Each row of a before or after table is a point. One or more steps were done to the points. Then noise was added and the rows were shuffled. The steps act on columns, c1 being the first. Write out the steps. A step turns or swaps two columns, mirrors them in a line or flattens them onto one, adds a multiple of one to another, or multiplies or shifts one. Angles are multiples of 10 degrees, from the lower column toward the higher: turns from -170 to 170, lines from 10 to 170 but not 90. Use the fewest steps. Two steps may share a column if one is a turn and the other turns, adds or multiplies; they go together, in the order done. Otherwise the lowest column goes first.

Before, 10 rows:
[[  4  -4 -19]
 [ 15  19   8]
 [ -4  30   2]
 [ 27  33 -54]
 [ -8  10  -6]
 [-60  -8   1]
 [  0   7  21]
 [-30 -15  -9]
 [  2 -31   1]
 [ 37  31  -2]]
After:
[[ 29  34 -35]
 [ 38  31  -3]
 [  2 -33   2]
 [ 17  22   6]
 [ -3  31  -1]
 [-31 -15  -5]
 [  2   6  14]
 [-60  -7   0]
 [ -9  10  -3]
 [  5  -3 -12]]
Steps: multiply c3 by 0.7

Before:
[[  9  18  21 -15  14  -2  -2 -30]
 [ -1 -18 -15 -32 -25  14 -31   0]
 [ 15  -6  21 -16 -19   1  -1 -12]
 [ 14  20  12  20   0  11 -30  19]
 [ -1   3  -5 -12 -13 -25  24   3]
 [ 12  -4 -22   8 -15  -4  33  -2]
 [ 57  16  -3 -19 -14  11 -24  34]
 [ -3 -12  11  -6  11   8  -7  -2]
 [ -5  16  25 -20   4  27 -17  -6]]
After, 9 rows:
[[ 11  -4 -22  14  -5  -4  33  -4]
 [ -2  17  26 -60  -1  27 -17   0]
 [ -1 -18 -16 -53 -35  14 -31   1]
 [ 18  19  20 -12  13  -2  -2  -7]
 [ 17  -6  21 -17 -20   1  -1  -7]
 [  7  20  11   4  -9  11 -30  -3]
 [ -1   3  -5  26  -5 -26  24   1]
 [ -2 -12  11 -18   9   8  -7   0]
 [ 39  16  -3 -35 -21  11 -24 -14]]
Steps: flatten c1 and c8 onto the line at 160 degrees; add -1.5 times c6 to c4; add 0.3 times c7 to c5

Before, 11 rows:
[[-18  24  13   7  23 -32  10 -12  -9  51 -25  -7]
 [  7  -1   2 -11 -14   4  16   3  -2   1   2 -11]
 [-15   9  -5  11 -54   3  15 -18  -8  17  14  11]
 [ 29   3  13 -27  -1 -21 -42 -44  31  -2   3  -9]
 [-10  10 -28 -28 -24   6  11 -13  -2  -9  10  12]
 [  4 -26  -5 -23  -6 -30   2 -32  20  -3  13  -5]
 [-25  14  23  12  19 -33 -33 -25   6  18 -19 -25]
 [-17  -2  -2  18  -3   7  -5  -3 -17  45  20   3]
 [  6  -9  27  -9  21 -11 -21 -58  18   0  -6  -6]
 [ -8  -2   8 -14 -30   1  -4   6 -25  10   5  25]
 [ 19 -19 -15  -7 -13  -7 -17 -32   9  -6 -12   3]]
After (11 x 12):
[[  7  -7  27  -9  29  39  -6  51   7  -2  -6  -5]
 [-16  -5  -3  18 -13   5   6  -1 -13  44  21   2]
 [  3 -26  -7 -23   4   5 -22  37  21  -2  12  -4]
 [-17  22  10   7  13 -11 -24  21 -19  50 -25  -8]
 [ 28   2  13 -26  14  22  15  59  28  -3   3 -11]
 [ 20 -20 -15  -5  -7  18   3  32  13  -6 -11   4]
 [ -7  10 -31 -29 -21  13 -13   0  12  -9  10  12]
 [-15   9  -4  13 -51  16 -16   1  18  17  14  12]
 [-25  15  22  13  19  -4  10  53  -1  21 -21 -26]
 [ -8  -2   8 -16 -40  -3   7  -2  -4   9   2  25]
 [  8   2   5  -9 -12  -2 -12 -13   9   0   0 -10]]
Steps: turn c5 and c9 by -30 degrees; turn c6 and c8 by 50 degrees; turn c7 and c8 by -150 degrees

Before:
[[-17  13  22  18   9   2  27  32 -38 -14  27  -3  14  59   3  54  15 -35
   12 -23]
 [-22  40 -11 -15 -48 -25 -30   7  -9  10 -31 -34 -45 -26 -20 -12  47  25
   22  17]
 [-45   8  -8  11   9 -34  16   8  37 -31  27 -11  37  23   1  10 -12  28
   -3  -7]
 [ 11   9 -26  -3 -38  10   6  -8  10  21 -33 -22 -36  -2  -1  -5  23  25
    4  32]
 [ 11   9 -21  14 -36  14 -14  15   0   2 -26  10 -22 -30  12  -9  60  20
  -20  43]
 [  1 -26  11  27  18   0  25  38  -8 -13  27  13  19  13 -21  47 -14 -23
    4 -29]
 [-25 -17  18  13  35  -3 -14   8  27  10  18  -6  24  17  23  14  16  38
  -10 -18]
 [  4   5 -30   2   3   5  -2  12 -13   4  25  -4   4 -11   8   4  -1  44
  -33  -2]]
After (8 x 20):
[[-17  -8   1  12  14   0  27  32 -38 -14  29  -2  15  59   5  54   6 -36
   12 -21]
 [  1 -23  -9  19 -23  13  25  38  -8 -13  24  13  19  14 -15  47   4 -22
    4 -29]
 [  4  -2 -50   1   7  -2  -2  13 -13   3  25  -5   4 -11  10   4   5  44
  -33  -2]
 [-25 -38  -1   9 -11 -18 -15   8  26  11  20  -6  26  17  16  15   4  36
   -9 -18]
 [ 10  40 -45  -2   3   8   6  -8  10  21 -28 -23 -36  -2   6  -6  -6  25
    4  33]
 [ 12  37 -41  11   2   3 -14  15   0   1 -15   9 -22 -31  18  -9  -3  21
  -20  43]
 [-23  54 -30 -11  31  -5 -30   7  -8  10 -22 -35 -45 -26 -31 -12  -3  25
   21  18]
 [-45  -8 -28   9   9 -26  14   8  37 -32  24 -10  36  22 -21  10   4  28
   -3  -7]]
Steps: turn c2 and c5 by 80 degrees; shift c3 by -20; multiply c4 by 0.7; turn c6 and c15 by 40 degrees; flatten c11 and c17 onto the line at 10 degrees

Before (9 x 48):
[[ -2 -15 -18 -16   3  20  20   2  -1  -6 -22   4  -4 -14  -6   5  18  -7
    4  -3 -16  15   5  -1 -13 -31   9  -8   7 -12  13 -44 -10   7  -6   1
    3   8  -4 -12 -34  10  -3   1 -10   6  17 -23]
 [-14 -10 -44  16  34  -3  -2  -7 -12  15  43  -6  38  14 -10   0 -16  -7
    8  56  24  -4 -20  15 -25  37  16  11 -26  37  20  17   6  12 -11  -8
  -14  -9 -27 -22   4  22  -3   6  52  30   3  46]
 [  9  -3 -21   0 -18   8 -16  -1  16   1  -2  19 -14 -49  11 -20  17  -6
    0   2  12 -12   0  -1 -15 -16  18  -9  12 -10 -11  -7  -1   3   6   6
   19   7  -7   8 -42  19  -2   9 -11   5   9 -18]
 [ 11  -6 -18  11 -21  -7  12   3   7  12   5  17   7 -18  22 -16   0   4
   -4  12  -8   5 -20  -1   1   5  18  13  12 -33  11 -15  -3  21  13  -9
    5   2  -4  14 -24   1  13  12  -4   1   2 -34]
 [-15  -6 -14 -12 -12   2  -8   5  -8   6  -7  30 -13   2   0  -5  10 -16
   -1   1 -18  -5 -21   4   9   1  30  10  -2  -2 -18   6 -18 -13   9 -22
   13 -16   4   4 -25  -7 -15  17  -9  -2  -2 -17]
 [ 32 -18   3 -25  34   0 -18  31  -1 -19 -14 -27   1  -7   0  19 -14  16
   14  11  37  -2 -20 -21   2   9 -11 -24   4  30  -8  27 -45  -9  -7 -10
    1 -10  13 -37  20   1  10  12  37  -6 -28  60]
 [-19  -1  -7   3  -1  10  -2 -15   3  -7 -17  24   8 -40   0  -9  14 -21
   11  17 -13  -4 -25  11   6 -22  21  19  28 -21   1   1 -21  -4   2   6
   -7  18  12  15 -37  10   5   1 -30  -1  -5 -23]
 [ -1  -3 -18  -9  -3  10  -3   3  19  -1 -29  11 -31  -5   7  16   5   2
   12  -6 -14  10   4  -4  11 -30  27  26  25 -19   9   4 -12  16  -9   1
    5  20  -6  16 -17  11   6 -11 -30  18   2 -22]
 [  6  -7  13 -41  11   2 -49   4 -21 -12   8 -28   7   3  12  32 -40  10
   10  10  42  14 -17  15  -4   1   9 -32   9  21  -3  -2 -22  -5   9 -15
   -5 -12  14 -36  11   1  16  16  -3  13 -14  53]]
After (9 x 48):
[[-14  12 -14 -13 -12   1  -8   5  20   6  -6  30 -13   0  -1  -4  10 -16
   -2   2 -18  -6  -9   3   9   1  30   9  -3  -3 -18   6 -19   7   8 -23
   14 -14   3   4 -24  -7  -5  17  15  -3  -4 -17]
 [ -1   6 -18 -17   3  20  19   3  -5  -7 -22   5  -3 -14  -5   5  19  -5
    4  -3 -14  15  -1  -3 -14 -31   8  -7   6 -13  14 -44  -9 -14  -8  -1
    4   7  -4 -10 -34  11 -11   1   4   4  18 -23]
 [  5   9  13 -42  12   3 -49   3  17 -14  10 -28   7   3  12  32 -41  11
   10  10  42  15 -21  15  -4   0  10 -31   9  21  -2  -3 -23  -1   9 -15
   -5 -10  15 -37  12   0  -6  15 -15  13 -15  54]
 [ 12 -10 -20  12 -23  -6  12   3  19  12   5  17   7 -17  20 -18   0   5
   -5  11  -9   5   9  -1   1   5  16  11  12 -33  12 -14  -4 -17  14 -10
    5   4  -5  13 -23   2  -6  11 -12   3   2 -34]
 [-20   4  -7   3  -2  11  -2 -15  23  -7 -18  25   9 -38  -2  -8  15 -21
   11  16 -16  -4   2  10   7 -21  19  19  28 -22   1   2 -18   3   3   6
   -7  19  11  15 -36  12 -30   2   0  -3  -6 -23]
 [  9   0 -21  -1 -19   7 -14  -1  -2   1  -3  20 -14 -50  11 -20  17  -7
    0   3  11 -13  16   0 -16 -17  19 -10  12 -10 -11  -5   0  -4   5   5
   19   8  -8   7 -41  21 -11   6   3   5   8 -20]
 [  0  -8 -18  -9  -3   9  -2   1  -3  -1 -30  11 -32  -4   7  17   6   3
   12  -5 -14  10  18  -6  12 -29  27  24  23 -19  12   5 -13 -14  -9   1
    6  19  -5  17 -18  13 -29 -11  -1  18   1 -25]
 [ 31  20   3 -25  33   1 -18  33  21 -18 -13 -26   2  -6   0  19 -14  19
   14  11  37  -3  -1 -20   2   8 -10 -26   3  30  -9  27 -44  -4  -8  -8
    0  -9  14 -37  21   2  35  10 -16  -6 -26  58]
 [-15   0 -46  15  35  -4  -1  -7  20  16  44  -5  38  16 -11   0 -16  -7
    8  56  25  -4 -12  12 -25  36  15  12 -28  37  19  16   6 -15 -11  -8
  -15  -9 -26 -22   4  23  51   4  -7  31   3  47]]
Steps: turn c2 and c34 by 140 degrees; turn c9 and c23 by 90 degrees; turn c43 and c45 by -100 degrees
